Each row of a before or after table is a point. One or more steps were done to the points. Then noise was added and the rows were shuffled. The steps act on how far a point lies along the listed directions, d1 being the first. Write out the steps. A step turns or swaps two directions, mirrors them in a line or flattens them onto one, adds a multiple of one to another, or multiplies one. Angles are multiples of 10 degrees, from the lower direction toward the higher: turns from -170 to 170, lines from 10 to 170 but not 90. Use the fewest steps. Two steps may share a direction if one is a turn and the other turns, adds or multiplies; they go together, in the order done. Otherwise the lowest direction goes first.

Directions:
(1): [-0.55 -0.30  0.27]
(2): [0.10 0.35 0.58]
(3): [-0.39  0.51 -0.24]
Before:
[[ 0.03 -0.71  0.56]
 [-0.62 -0.18 -0.81]
 [ 0.35  0.22  0.38]
 [-0.22 -0.35 -0.25]
 [-0.69  0.13  0.35]
 [-0.07 -0.17 -0.19]
 [-0.04  0.02 -0.67]
 [-0.18 -0.35 -0.13]]
After, 8 rows:
[[ 0.40  0.29  0.03]
 [-0.35  0.55  0.56]
 [ 0.24  0.38 -0.51]
 [ 0.43  0.91 -0.31]
 [-0.37 -0.42  0.09]
 [ 0.41 -0.39  0.75]
 [ 0.33  0.18  0.18]
 [ 0.17  0.10 -0.07]]
Steps: swap d1 and d2

Directions:
(1): [-0.55  0.63  0.05 -0.02  0.49  0.31  0.60 -0.10  0.00]
(2): [-0.54 -0.28 -0.44 -0.52  0.20 -0.06 -0.29  0.13  0.66]
(3): [ 0.38  0.04 -0.32  0.73  0.45  0.02 -0.07 -0.30  0.58]
(4): [ 0.01 -0.19 -0.49  0.27 -0.12 -0.31  0.63  0.74 -0.05]
(5): [ 0.60  0.48 -0.55 -0.61  0.05 -0.23  0.13 -0.23 -0.09]
(6): [-0.31  0.13  0.12  0.15  0.32 -1.01 -0.20 -0.16 -0.25]
Before (14 x 9):
[[-0.74 -0.54 -0.03 -0.21  0.15 -0.14 -0.80 -0.18  0.43]
 [ 0.54 -0.07  0.21 -0.15 -0.44  0.38 -0.36 -0.24  0.11]
 [ 0.31 -0.24 -0.02 -0.21 -0.15 -0.03 -0.51 -0.12 -0.04]
 [ 0.64  0.00  0.17  0.27 -0.15 -0.17 -0.20 -0.41  0.39]
 [ 0.43 -0.71  0.02  1.10  0.21  0.89 -0.68 -0.05  1.19]
 [ 0.14  0.12  0.13  0.14  0.11 -0.30  0.16 -0.01 -0.13]
 [ 0.03 -0.54  0.39  0.23 -0.18 -0.05 -0.53  0.11  0.04]
 [ 0.02 -0.16 -0.56  0.47  0.19  0.09  0.45  0.15  0.38]
 [ 0.55 -0.30 -0.40  0.57 -0.27 -0.14  0.05  0.36  0.23]
 [ 0.27 -0.24  0.01 -0.23 -0.05  0.59 -0.04 -0.30  0.17]
 [-0.61  0.12  0.23  0.49  0.24 -0.13  0.42 -0.14 -0.05]
 [ 0.46 -0.36 -0.33  0.08  0.39 -0.35 -0.70 -0.58  0.90]
 [-0.01 -0.37  0.06  0.21 -0.12 -0.27 -0.57 -0.25 -0.05]
 [-0.23  0.84  0.07  0.19  0.52  0.28  0.41 -0.82  0.16]]
After:
[[ 0.32 -0.08  0.08  0.16 -0.10  0.04  0.16  0.10 -0.03]
 [-0.34  0.08  0.14 -0.05 -0.02  0.74  0.05 -0.21  0.04]
 [ 0.49 -0.47  0.32  0.46 -0.33 -0.36 -0.89 -0.69  0.15]
 [-1.46 -0.14  0.98  0.87  0.68  0.24 -0.22  0.06  0.33]
 [-0.29 -0.49 -0.32  0.66  0.04 -0.32  0.29  0.38  0.17]
 [-0.23  0.66  0.41 -0.02  0.31 -0.02  0.02 -0.60 -0.02]
 [ 0.09 -0.64  0.17  0.16 -0.61 -0.12 -0.14  0.17 -0.16]
 [-0.37 -0.16  0.16  0.29  0.56  0.89 -0.13 -0.45  1.06]
 [-0.50  0.15  0.42 -0.22  0.09  0.54  0.18  0.07 -0.11]
 [-0.38  0.19 -0.16  0.68  0.17 -0.02  0.68  0.49  0.08]
 [-0.04  0.29  0.51  0.42  0.18  0.25  0.16 -0.41  0.43]
 [-0.69 -0.31 -0.05 -0.73 -0.06  0.89 -0.40 -0.08  0.43]
 [-0.29  0.09  0.24 -0.06  0.46 -0.25 -0.08 -0.56 -0.06]
 [-0.14  0.38  0.01 -0.19  0.35  0.44  0.01 -0.29  0.06]]
Steps: turn d1 and d6 by 160 degrees; add -0.3 times d2 to d6; turn d3 and d5 by -50 degrees; multiply d4 by 1.3
